Each row is a point. Each table stands for the endless flat space through its points: a line for two points, a plane for three, and so on. Write the one point that lies in both, or say that there is none.

First (2 x 4):
[[  9 -26  -2   6]
 [-11 -34  -8  -6]]
Second, 2 rows:
[[ -6 -26  -3   6]
 [-11 -22  -1  12]]
They share: [ -1 -30  -5   0]

First, 3 rows:
[[ 15  -5 -11  -6  15  33]
 [ 21  11 -11   8  11  37]
 [ 23  -7 -11  -4  15  25]]
Second (2 x 6):
[[ 19 -10 -26 -16  10  32]
 [ 21 -18 -33 -23   7  33]]
They share: no point

First (6 x 9):
[[ 21  37 -60  58   3 -24  66 -95  79]
 [-32  49 -64  12  43  34  45 -16   1]
 [ 46 -25  -4  40 -19  22  33 -56  53]
 [ -9  33 -50  20  45  36 -18   1  19]
 [-48  33  -9 -45 -22  53  19 -20  46]
 [ -4  28 -69  12  19  -3  53 -23   0]]
Second (3 x 9):
[[-27  -4 -46 -12  50  42  -8 -31  73]
 [ 19  40 -32  30 -24  20  48 -43   7]
 [ 34  -2 -49 -21  -5   1  12  15  14]]
They share: no point

First:
[[-17 -35 -11  54  62  -6 -23 -12  36  20  20]
 [-37 -19 -55   7  17 -27 -30 -42  -8  14  11]
 [-27   5  -5  15  19 -23 -32 -26 -18  18   5]
 [-63  -9 -29 -12  -6  16 -45 -28 -34  -2 -20]]
Second:
[[-25  -5  15   0  20 -21 -76   4  36   7 -16]
 [-17 -10  -8  17  29  15  -2 -14 -15  49   9]
 [-20   9 -40 -24  74 -60 -30   2  14  -4 -39]
 [-18  -4 -46  13  55 -18 -32 -35   6   4 -25]
 [-27 -18  -9  42  20   9 -61 -35  22   2   5]
 [-31  -2 -20  11  31   1 -16  -8 -17  37   3]]
They share: no point

First (6 x 12):
[[ 38  36  62  17 -46  -4 -37  71  -2  -5 -14 -55]
 [ 26 -31  16 -30   8  -4 -32  33  40  21  39  15]
 [ 51 -37  33   3  -6 -15 -46  58  25  35  55 -19]
 [ 37 -59  18   8  24  -3 -28  47  43  39  90  -3]
 [ 75  15  16 -28 -50 -29 -70  49  -3  27 -28 -17]
 [ 42 -18  22  39   8   8 -23  47   6  23  56 -37]]
Second:
[[ 37 -25  69 -48  10 -53 -20  47  54 -30  36 -35]
 [ 49 -21   5  -2   8  19  12  63 -14  10  10  19]
 [ 44   1  41  -8 -17 -16 -45  19  18   6  28 -52]
 [ 68   1  19 -12 -26  -2 -18  27   4  12  19 -35]]
They share: [ 34  -7  27   6  -2   4 -32  35   0  12  21 -23]

First, 4 rows:
[[ 37 -29 -28 -15  -7 -26  42  -6  39   9  -5  23 -33 -41  -9  27  15 -19]
 [ -2 -43  -3  -9  65 -14  34   3 -20  -1 -17  31   4  27 -32 -10  27 -23]
 [ 27 -29  -2 -21   7 -24   6  24  37  -1 -31  31  -3 -43 -35  25  -3  -5]
 [ 70 -25 -23  10  38 -61  20 -11  34 -44  -4  11  22 -24 -34  74 -20  38]]
Second:
[[  0 -19  36 -38  28 -30  -2  46  -1  25 -28  29 -23 -50 -33  25  27 -11]
 [ 10 -17   6 -18  34 -22   6  20  -3   1 -38  43   9 -14 -53  -3  25 -15]
 [ 30  -7  13 -29  39   3  18  39   8  15 -65  74  10 -23 -68  -4  21 -22]
 [ -2 -27  13 -19  29 -41  -2  19  -4   1 -15  16  -6 -25 -32  16  23  -6]]
They share: [ 26 -33  -5 -10  36 -29  16  11  16 -12 -22  27   8 -14 -36  24   2   0]

First:
[[ 15  20  36  -8  31  19 -39  -5 -13   5 -30  23   7 -23   5  17 -21  20
   33  20]
 [ 21  -4  10  24   6  -3  10 -30 -43 -23 -34  35 -28 -10  50  12 -29  28
   -3  22]
 [ 27  28  56 -16  49  39 -57   9   7  21 -22  23  21 -21  -9  35 -21  16
   49  40]
 [ -6  32  35 -21  28   6 -55  -8 -11   5 -35  11  14 -40 -13   4 -12  10
   37  -5]]
Second (3 x 20):
[[ -4  26  43  -7  27 -12  -6 -29 -11   3 -29  25 -15 -43  34  33 -14  14
   21  -1]
 [ 43   0   8  21  16  20 -49   5 -27 -13 -39  18  -5  -2  -9  -8 -35  18
   11  43]
 [ -5  30  50  -9  34 -28   5 -25   3  17 -33  24 -29 -56  39  40 -17  18
   23 -11]]
They share: [ 12  16  29   3  21   4 -24 -19 -21  -7 -31  23  -7 -25  18  17 -20  14
  17  17]

First, 2 rows:
[[  1  -2 -27  -5  -9 -23   2  21   0  35 -18   8   9  -9  30 -10 -18 -25
   32 -23 -11  21  -1 -12]
 [  9 -42   5  27 -21 -43  34  49 -24   3  10  24   9   3  -2 -26 -54  -9
   -8  -3 -35  33 -29  20]]
Second:
[[-25 -16 -23 -17 -17 -40   6  39 -14  21  16   2  -1 -18  25  -6 -22 -10
   -5 -31 -19  39 -27  -7]
 [ -5 -16 -21  20 -10 -34  17  40  -5  22   2  19  12   5  14 -17 -42 -11
   10  -6 -19  36  -8  13]
 [ 45 -44  29  -6 -34 -22  27  15 -28   5 -31  14   8 -17   7 -23 -23 -39
   25 -30 -40  -2 -30 -17]
 [ -5   0 -57  54  20 -54  15  62  -7  44  10  25   6  11  20 -31 -62   3
   12  28   1  38   6  29]]
They share: [  5 -22 -11  11 -15 -33  18  35 -12  19  -4  16   9  -3  14 -18 -36 -17
  12 -13 -23  27 -15   4]

First (3 x 24):
[[-49 -18 -75  -7  -7 -50  -6  21 -23  17 -35  53 -36  28  10 -11  28 -26
   36  54  -7  25  33 -10]
 [  1 -27  -3 -24 -23 -15  -4  -3 -19 -25 -30  23  14 -19 -47  47  20 -17
   10   6  62  47   2  40]
 [-24 -47 -43 -34  -3 -40   6   2  26 -10  -5  48 -11  -4 -32  12   5 -47
   55  41  32  32  22 -10]]
Second:
[[-16 -48  -1 -40  26 -24   2  37  -8  24  -2  31  10 -26 -28  12  -1 -14
   50  15  60  10   4  35]
 [  1 -13 -38 -29  44  31   0  36 -44  41 -11 -30 -29  17 -55  26  41 -15
   48  31  37 -13 -17  30]
 [ 49 -11 -44 -23 -22  33  -4  18 -78 -15 -39   8 -45  -3 -87  38  85 -35
   30  75  11   1  33  12]
 [ 32 -40 -58 -28 -55 -21  -7  -5 -55 -21 -48  65 -36  -3 -56   7  69 -63
  -12  82  10  39  61   5]
 [-22   9 -34  -1 -10 -15 -13  -8 -29  -3 -35  22  10  -2 -31  45  20 -11
   29  24  30  16   4  -4]
 [ 36 -59 -40 -46 -37 -21   1  19 -45 -18 -36  60 -38 -16 -62   3  56 -58
    5  70  19  36  61  22]]
They share: no point

First:
[[ -11  -85   15  -41   90  -19  -23    1  -11  -12    3  -71  -29  -24
    35   38  -57   35  -23   18  -35   -2  -13  -16]
 [   1  -33   15  -33   28    1  -12   18  -14   -6    3  -41  -34  -33
    17   18  -31    6   -1    4  -37  -13  -28   -4]
 [ -38  -47   45   -6   71   28    5   22  -23   55   23  -47  -73  -67
    37   40  -31   43   -9    3  -88   34  -11   40]
 [   5  -44    1  -73   30  -36  -18    0   15  -51   -2  -61   -9  -10
    13   31  -55    5   11   24  -18  -38  -36  -31]
 [ -28  -79    5   -3   90  -46   -1   28    8   -7    7  -40    2  -60
    16   54  -52   43  -14   37  -45  -24   -5  -17]
 [  -1  -60  -34  -55   62 -102  -27  -13   47  -30   -9  -41   -9  -34
   -25   60  -46   27   52   51  -18  -45    2    8]
 [  90   21  -41  -48  -43  -16  -71    6   -3  -11    5   -1  -49  -51
   -49  -14  -15  -19  -17   33   42  -62  -13   -4]]
Second (6 x 24):
[[ 61 -45   4 -45  73 -69  19 -12 -40 -52  12   7 -38  -8  -1 -19 -34 -76
   34  19  51 -95  12 -33]
 [  4 -36 -32 -26 -27 -52 -33  30   7 -22 -16 -17  16 -26  31  38 -10  43
  -18  40 -60  13 -80  51]
 [ 22 -35 -19 -22  63 -38 -13   1 -36 -20  -2 -30 -62 -41 -19  21 -72 -41
   36  10   7 -62  22 -45]
 [ 33 -47 -41 -40  14 -21  22  30 -70 -59  21   5 -15 -52  27 -11 -69 -37
  -19  58 -19 -36  -2  13]
 [-17 -27  -8 -25 -13   7 -33  50   8   4  -2 -33 -10 -60  -9  39 -30  30
  -28  33 -63  -9 -34  29]
 [ 56 -34  -4 -30  49 -70   9  10 -13 -48   0 -11 -38  -8  -5   8 -28 -39
   30  22  26 -61  -6 -15]]
They share: no point

First, 6 rows:
[[  9   4  43  34  47 -12 -17  29  -6   6  24 -44  53   9  27  29  19   5
   41  -7 -23  58 -27  12]
 [ 31   5  -8  48  25 -28  -5  58  16  13  43 -35  37  32  -9  39  -7   9
   20  33   0  51 -27 -18]
 [ -4  27  33  63   0  30   1  13  15  56   9 -28  29  53  -3   6   6   9
    1   5 -17 -22 -47  28]
 [-32  32  45  53  32  51  26  58 -23  59  32 -54  67  62  24  22   9  21
   13 -12 -60  48 -21  57]
 [ -3  30  53 109  57  32  44  37 -28  67  32 -78  81  92 -18  26  27  36
  -12 -26 -62  56 -17  40]
 [-16  -2 -29   9 -16  17 -12  90   7  39  58  -8  25  32   8  38 -31   7
   19  56 -24  44  -9   9]]
Second:
[[ -8 -16  28  21  33   3 -52  17  -5  33  47  11  13  17  25  20   6  -5
    5   5 -19  21 -10  24]
 [-32 -16  28  49 -11  15 -12   1 -13  37   3 -45  49   5 -19  44  38   7
    9  33 -43  29 -38  28]
 [ 10 -34  70  55  19 -27 -30  19  -7 -11   9 -21  25  -7  29   8  -4  19
   57   3  -7  47   4 -32]]
They share: no point

First (3 x 24):
[[ 15  13  -2   5 -57  24 -31  16   8 -81  21 -35 -44  35 -24 -52   0  34
  -13 -49  37  22  19  34]
 [ 19  19   3   3 -51  30 -23   8   9 -72  14 -29 -44  42 -29 -43  -1  30
   -6 -39  31  16  21  40]
 [ 17  12  -7   0 -54  17 -39  23  16 -72  25 -38 -39  27 -18 -56   4  26
   -4 -49  32  18  23  25]]
Second (6 x 24):
[[ 28  26  22   2 -53 -16  12  -3  42 -53  43 -43   0  63 -43 -61  17 -60
  -35  17  15 -51   3   9]
 [ 40  47  27 -37  11   0 -40  34  42 -58  38 -25 -44  20 -25 -24  50  13
   38 -46 -26 -25  46   9]
 [ 38  29  32 -27 -31 -13 -19   5  40 -64  35 -31 -14  57 -64 -30  10 -18
   19  11   8 -55  -8  35]
 [  3  28   0  -9 -18  13 -25  -3  47 -48  34 -29 -52  30  11 -73  44  -5
   47 -41   4 -27  48  39]
 [ 20  18   6 -25 -39  -1 -19   1  56 -44  40 -20 -36  50 -24 -60  36 -13
   40  -3  17 -33   6  48]
 [ 39  36  50 -43   4 -27 -37  24  58 -80  57 -19 -41  44 -51 -23  52   7
   34 -17 -10 -56   4  28]]
They share: no point

First, 7 rows:
[[ 19 -39   9  -5  26 -13  -8 -34 -34  29  10   2  -3   2 -80 -39  26 -33
   -8  80 -23 -12   5   6]
 [  7 -43   4  -4  26   8 -12 -31 -35  36  -6  12  22  -4 -59 -22   1 -12
  -25  64 -23 -27  -8 -11]
 [ -1  14  31 -58  31  30  18 -34  -1 -30  37  23  19  23 -58  23  27  12
  -13  36 -83 -20  52   0]
 [-31 -31  25  38  67   7  -9  19 -76  47 -46   4  77   0  -8   4 -10  22
  -57  20 -19 -34 -40 -12]
 [-53 -26  80   8  32 -13  -7 -18 -44  -5 -65 -33  32  31 -45  47 -66  48
  -61   0 -31 -35  18  17]
 [-53   7  66  -7  58  22  19   8 -43 -14 -35   1  64  34 -12  63 -31  63
  -63 -16 -60 -39  15   0]
 [ 29 -49 -45   0  22  16  35 -22  -5  48 -29  87   9 -21 -15 -14 -26  51
  -64  70  18  -4 -44 -39]]
Second, 6 rows:
[[ 42 -65  30  28  39  21 -13  15   5 -22 -76  -9  39 -59 -92   1  58 122
  -64  37 -69   3 -39  -4]
 [  9 -57  33   3  19  25   8 -14  16  11 -36  31  62 -36 -62  25  26  82
  -41  46 -56 -14 -11  15]
 [-15  35  62 -44  18  31 -18 -50 -53 -22  31 -23  15 -25 -11  42 -19  17
   20  31 -49   6  29  48]
 [-64  80  13 -17  38 -30   1 -75 -43  12 -34   5  27  21  25   8 -58 -35
  -42 -18  -4 -24  76  -3]
 [-18  -4  11  22  40  -9  12 -33   6  15 -91  24  55 -15 -44  14   4  51
  -80   1 -31 -32  24 -21]
 [-27  17  24  -4  40 -13  -8 -46 -27   4 -51  15  35   3 -27  24 -23   7
  -48  11 -25 -16  39 -10]]
They share: [ -9 -17  25  -7  33  -6 -14 -27 -21   0 -27  15  35  -7 -35   7  -8  28
 -37  34 -36   0  13   3]

First, 4 rows:
[[ 18  29 -18 -43  42 -25 -24   8   9   2  36  17  72  47  43 -41 -45  56
  -32  -3 -24 -43  16   7]
 [-29  23  17 -35 -40  21 -26 -39  -4 -24  34  33   7  28  -9  36 -17  25
  -21 -31 -51 -10  19 -45]
 [ -7  43  -9 -39  16 -15 -34   3 -22 -20  10   1  61  30  23 -30 -45  59
   -7  -3 -41 -32   9  -5]
 [-14   7  15 -40 -32  20 -16 -45  24  -8  59  52   4  42  -3  40 -13  17
  -45 -35 -42 -11  25 -43]]
Second, 5 rows:
[[  0   2 -13 -53  37  31   6 -23  10  35  23  39  23  20  -7  32   9  77
  -36  -7 -27   0  66 -25]
 [ 14  32 -17 -33 -15  18 -44  -9 -29 -33   8  45   7  37 -10  16 -27  38
   10 -27  -6 -13   5  -7]
 [ -2   8  25   1 -32 -37 -53 -36  11 -69  12  19  49  21  43  -1 -49  -5
  -20 -31 -43 -56 -20 -67]
 [ -8  -2  -1 -46  40  20  11 -32  20  41  38  26  41  18   2  19   3  76
  -60  -4 -36 -11  67 -37]
 [ -2   5   0 -34  19  11  -5 -29   8  14  31  30  41  20   2  12 -10  59
  -45  -8 -30 -18  45 -36]]
They share: no point

First, 4 rows:
[[ 45 -44 -16 -34  14   6   9   3  18   3  10  57   2 -25  -9  10 -19  10
  -34  -7 -14 -38  52 -33]
 [  3 -37  17 -44  38 -23  46   7  19  13  42  39 -25  -4   5  49 -80 -15
  -32 -16   6 -34  59  11]
 [ 56 -28   2 -14  47  16  29  17  -4  40  -4  58   6 -26 -31  38 -25  -9
  -50  22  25 -26  46 -29]
 [ 29 -22  32 -23  41  28  53  20  -1  49  11   7 -33  -2 -31  50 -22 -12
  -23  25  31   4   7 -23]]
Second:
[[ 26 -48   9 -29  48  30  30 -11  22   4  39  26 -31 -19 -42  35 -24   6
  -19  -8   4 -54  42   5]
 [ -3 -71  18 -68  37 -10  -8  32  50  61  23  -3  19  10  18 -31 -51  17
  -36 -13 -36  25  49 -17]
 [ 79 -63 -25  -4  47  21  53  28  21  11  22 -13 -18  12 -28  -6 -48  20
  -29  27 -14  -8  56   4]
 [ 25   0  39 -38  -5  31  61 -30  -2   1   9  52 -63 -47 -28 106 -12 -26
   -5  -8  59 -85 -12 -19]
 [ 29 -23   8 -48 -34 -32  22  44  27  21   3   2 -60  -7 -14  34 -67   7
  -18 -24   1 -14  -2 -36]
 [ 65 -34 -28  22   0  36  63  48  48  20   1 -27 -54 -24 -20  27 -21  14
  -21  39 -14 -31  28  -3]
 [ 49 -23  13 -65  -8 -41  38   9 -16   5   0  25 -42  24 -13  34 -89  -2
  -20 -28  33   1   7 -45]]
They share: no point

First:
[[-50  36 -14 -17 -53 -41  21 -52   2   9 -13 -66   5 -19   7 -30  24 -15
    6  58 -10 -61  62   0]
 [-43  43  -8 -19 -50 -39  25 -55  18 -11 -24 -41 -16  -1  -5 -36  14  -3
    2  72  11 -35  61  -6]
 [ -6   8  24 -59 -17  11  57  -2  16  13   9 -16 -25  35 -41 -42  46   9
   42  20  52   3  30 -34]
 [ -3  28 -31 -21 -30 -21  21  11   9  11   0 -45 -33 -37  17 -23  14  14
  -25   2  19 -32   8 -11]]
Second (7 x 24):
[[ 17  43 -31 -49 -16  50  32 -11 -11  54  -4 -27   3  13 -56 -23  65   4
    1  41  21   9 -13   8]
 [-24  82  28 -57   1  -4  53 -12  -2   5  -5 -77 -70  31 -34 -81  22  -6
   27  25  50 -25  47   3]
 [ 29  34  35 -30 -64  30  52  -4  28   1  31 -54  -3  20   7 -57  35  63
   14  35  42 -56  82  35]
 [-12 -55  -5 -12 -41 -18  89 -33  21  17 -26 -23   1 -44 -33 -23  17  25
    6  -9 -35 -45  -8 -22]
 [-12 -23  56 -19  23 -45  85 -54  21 -32  23 -69 -51  -9 -17 -25   3  14
   45 -18   0 -69  37 -11]
 [-60  17 -10 -40   1 -68  21 -10   7  -9  -7 -35 -58 -14   1 -20  13 -39
   19  10  33 -12  20 -67]
 [-70  62   8 -40  11 -32  36 -20   1 -20   3 -62 -94 -15 -11 -38  32 -43
   25  44  35 -26  35 -34]]
They share: [-14  21  -3 -37 -29 -11  37  -8  11  11   1 -36 -22  -1 -11 -33  30   6
  11  22  28 -22  29 -19]

First:
[[-70 -20  14  -4  24   2 -21  15   4 -42  45  15   9 -50  24  38 -63 -36
   14  13 -20 -46  37 -33]
 [-54 -21   7 -62  33  57 -84 -64   2 -49  54 -15  29 -43  58  26 -52 -23
   78 -25 -58 -43  39 -43]
 [-51 -32  26   8 -20 -44   3  25   3  -4   3  52  27 -24   4  24 -28 -19
   -3  28   6 -26  18 -51]
 [ -3  10  75 -50   3 -47 -51 -78 -34  -8 -30  39 -30  47 -23 -63  16  -6
   51  12 -10  15  -3  -9]
 [-65 -16  21 -28 -13 -36 -35 -11   8   9   0  26  27  -9   7 -10 -58 -27
   47  30 -23 -45  44 -79]
 [ -5 -43  35 -50 -47   4 -78 -49  49 -10 -54  31  46 -29  14 -13 -43   7
   61  34 -65 -21  53 -77]
 [  9 -17  64 -32   0  -7 -48 -56 -10 -42 -19  40 -11  -2  -1 -12  15   2
   25   4 -21  16  -2   5]]
Second, 6 rows:
[[-30 -44 -13 -24   7 -40 -74 -33   5 -16 -11   0   8 -19  36  52 -52  -4
   36  -1 -30  10  13 -72]
 [ -9 -56   5 -57   5 -29 -32 -14   5 -49  24   2   2 -31  17  13 -16  11
   11  27 -12 -37  23 -64]
 [  8 -30 -17 -48  19 -90 -64 -27  41 -14  17 -10 -26 -21  14  64 -16  20
   50  19  10  22  11 -90]
 [-41 -43   8 -24  -3   0 -50 -31 -16 -22 -11  25  16 -15  33  13 -48 -13
   21   7 -33 -15  20 -41]
 [-37 -40  64  -7  17  10 -16  21 -19 -12  21  33  15 -37  33   8 -35   7
   44 -10 -13 -22  62 -30]
 [  8  15  32 -16 -19 -29   3 -34  30 -28  32  46  18 -58 -40   0 -35  -2
   88  60  26   8 -29 -32]]
They share: [-28 -30  25 -27   1  -6 -31 -21  -7 -17   5  35   4 -18  20   4 -31  -4
  32  16 -11 -14  26 -33]

First (6 x 24):
[[ 42 -11 -88 -14  20 -10  75 -26  96 -15  19  19  31  85 -91  23   1 -37
  -56 -21 -33 -15  16  47]
 [-18 -23 -42 -26  12 -23  11 -27  36   7 -10  18 -14  39 -39  10 -12   2
  -17 -21 -30 -18  -5   9]
 [-34 -54   1 -21   3 -59  19  -3  24  39  43  49 -35  38  -6  37 -29  19
   13  -1   2  -8 -36  -2]
 [ -2 -71 -32  -6  19 -74  62 -29  36  52  75  44   7  81 -26  48 -18   2
  -13  20  23   6 -49  -6]
 [  1 -62 -47 -28 -16 -37  34   7  62  10  59  28  -7  80 -29  64  -3  15
  -22  -3 -51 -34 -41  31]
 [-67 -14   5 -33  25 -36 -24 -34 -12  35 -47  25 -51 -12  -7 -23 -29  25
   16 -33  10   0  -6 -26]]
Second, 3 rows:
[[ -3 -27 -53  16  45 -20  31  -9  30  28   5 -19 -31  68 -31 -23 -39 -24
  -32  34 -21 -30 -14   4]
 [-21  -9 -32  -8  27 -17  17  -8  44   2  15  17 -36  39 -43   8 -23 -18
   -3   0  -3 -39  -3  -8]
 [-20 -43 -35 -25   6 -41   8 -38  20  23 -10  26  -7  40 -24  13 -19  11
  -15 -14 -37   0 -14  11]]
They share: [-22 -29 -32 -21  12 -32  10 -27  30  13   0  26 -18  37 -32  14 -19   1
  -8 -12 -23 -15  -9   3]

First, 6 rows:
[[-38  24  38  83  42 -48 -31  36  15  51 -14 -46   7  12  51 -60   1 -34
   14  22  -8 -84   0 -45]
 [-13  14  -4  69   6  -3 -27  33 -28  35 -19 -25 -35  -8  47 -73 -36 -28
    8  11  -6 -50 -12 -24]
 [ 45  64  41  37   9  18  37  48 -20  58   0 -22  22  65  37  13  -7 -22
   71   6  47 -37 -21 -18]
 [ -4  48  12  23   8  -8  -7   0 -51  33  18 -34 -35 -18  39 -46 -19  22
   16  -6 -10 -14 -50 -43]
 [ 23  68  22  24  -2  23  23  24 -53  49  10 -24 -12  19  41 -19 -27  10
   47  -9  19  -9 -57 -25]
 [ 62  35  -5 -38  19 -21 -22   9 -49  -6  48 -31 -44 -29 -21  -6 -19  28
   17  42  61 -26  12 -44]]
Second (7 x 24):
[[ 46  34   0  44  43  20  -5  26 -42  23  24 -12   8  -3  38 -16 -56  39
   23  13  47   0 -21 -51]
 [ 38  33  35  53  17   6  28  24 -13  25  -7  -8  10  20  38 -33 -56  35
    0  37  41 -32  15 -56]
 [ 46  -1 -42  49 -17 -15 -61  -9 -68  59  65 -64 -19  16  13 -18  19 -60
   15   6  36   5 -83 -37]
 [ 19  15  23 -19  23  -9  35  29 -29  51   9  16 -55 -12  37  18 -63  20
   -8  11 -13 -53   0 -78]
 [  7  54  13  -6  21 -15  -5  44  -7  40 -14 -11 -67 -12   7 -19   9 -23
   31  18 -14 -68  29 -37]
 [ 22  72  -6  40  19  -9 -31  34 -14  34  12 -45 -21  -2  -1 -35 -11 -21
   30  21  37 -18 -12 -22]
 [ 12  -3  23   3 -34 -48  28  -8 -28  64  29 -29 -49  20  26   6 -47 -30
  -37  17  -6 -48 -36 -68]]
They share: [ 23  27  10  27  12 -13  -6  14 -29  25  11 -28 -26   7  27 -25  -6  -6
  25  12  13 -36  -4 -36]
